Each point is reached from the start by the listed moves, each made 0, 1 or 2 times, or once backwards (-1), plus a little noise. Is the number of moves made odd or even? Then give how often each move was made.

Moves:
(1): [25, -1, -2,  3,  8]
(2): [-3, 28, -7, -6, 11]
Start: [-2,  5,  4, -9,  7]
Points:
[ 19,  60, -11, -17,  38] => odd (1, 2)
[ -2,  35,  -2, -14,  18] => odd (0, 1)

Moves:
(1): [19,  0,  0, -7,  2, -1,  3,  4,  2,  4, -3, -2, -9,  7]
(2): [-1, 20, -2, -5,  3, -1,  4, -5,  2,  3, -4,  2,  3,  1]
(3): [-1, -5, 17, -2,  4,  2,  1,  5, -3,  2, -3,  4, -5, -1]
(4): [ 5,  3,  1, 19,  4, -2,  2,  1, -3,  1,  0,  2, -4, -1]
(5): [ 1, -4, -3, -6, 22,  0, -3, -7,  8, -3, -2, -2, -6, -1]
(6): [ 1,  2,  3,  0, -2, 20, -2, -4,  3,  2,  5, -2,  0,  0]
(7): [-4, -4,  1,  0, -1,  0, 20,  1,  4,  1,  3, -3, -1,  4]
(8): [-3,  5, -3,  7,  4,  3,  4, 25,  4, -3, -2, -8,  0, -6]
(9): [ 2,  4,  3,  2, -7, -2,  1,  0, 23,  7, -2,  1,  0, -2]
(10): [-6, -4, -4,  5,  0, -5,  1,  6, -6, 32,  1, -7, -3, -1]
(11): [-1,  6,  2, -2, -1, -6, -1,  1,  0, -4, 23, -1, -1, -1]
Start: [  4,  10,  -5,   4,  -2,  -2,  13,  12,   1, -11,  -2, -11,  28, -15]
Points:
[ 12,  27, -23, -35,  24,  12, -17, -41,  43,  -6,  -5,  -9,  31, -12] => odd (0, 1, -1, -1, 2, 1, -1, -1, 1, 0, 0)
[ 29, -18, -26, -21,  15, -19,  57,  42,  26, -14,  -5, -38,  10,   1] => even (2, -1, -1, -1, 1, -1, 2, 1, 0, 0, 0)
[ 33,  34, -11,   5,  21, -51,  25,  26,  19,  60,  27, -26,  -2,  -8] => odd (2, 1, 0, 1, 1, -1, 0, 0, 1, 2, 2)
